Each point is reached from the start by the listed moves, each made 0, 1 or 2 times, or once backwards (-1), plus a little noise. Say if it took an odd or an even number of moves. Then give how often each move was made.

Moves:
(1): [  4   7   2   9 -11]
(2): [-6  5 -8  5 -1]
(3): [-7  5 14 23 -9]
Start: [-1 -2 -3  4 -2]
Points:
[ -9  14 -16  23 -14] => odd (1, 2, 0)
[-28  18  10  60 -20] => even (0, 2, 2)
[  1  17  15  46 -32] => odd (2, 0, 1)
[-13  -3  31  37  -9] => even (-1, -1, 2)

Moves:
(1): [12  7  0 -6 -8 -6  0  7  6 -6  5 -3]
(2): [ 4 13 -4 -3  5  6 -6 -9  3 -8  8 16]
(3): [10 -4 16 -5 -6  0 -8 -5  0  0  4 -3]
(4): [ 2  3  4 13  4  7  2  3 -3 -1  2  5]
(5): [ 1  8  2 -8  6  4  6 -9 -4  2 -3 -8]
(6): [ -3  -6   2  -6 -14  12   2  -4  -1  -1  -3   6]
(7): [  1   1   3  -2   3  -4   7  -2   8  -5 -11   4]
(8): [-4  1  1 -7 -4  3 -7  6  1  8  0  8]
(9): [ 4 -5 -7 -3 -2  1 -3 -3 12 13  8 -5]
(10): [-12  12   3   4  -3 -11   6  -3   7   7   5   2]
(11): [-1 -3  2 -6  0  0  6  5 -6  0  7  4]
Start: [ 3 -1 -3 -1  2  0  0 -3 -1  9  1  0]
Points:
[ 27  -5 -24 -34  -5  29  31 -28  26   8 -21 -16] => even (1, 0, -1, 0, 2, 2, 2, -1, 2, -1, 0)
[ 43 -29   7 -11 -33  33  -2 -18  15  23  -1 -39] => even (1, -1, 1, 1, 1, 2, 0, -1, 2, -1, -1)
[ 15  18  12   2   0  60  -9 -54  13   7   0  41] => even (-1, 2, 1, 2, 1, 2, 1, 0, 1, 0, -1)
[ -3 -34  20 -21 -25  35  21  22 -28  -2 -21  23] => even (0, -1, 0, 1, 0, 2, 1, 1, -1, -1, 2)
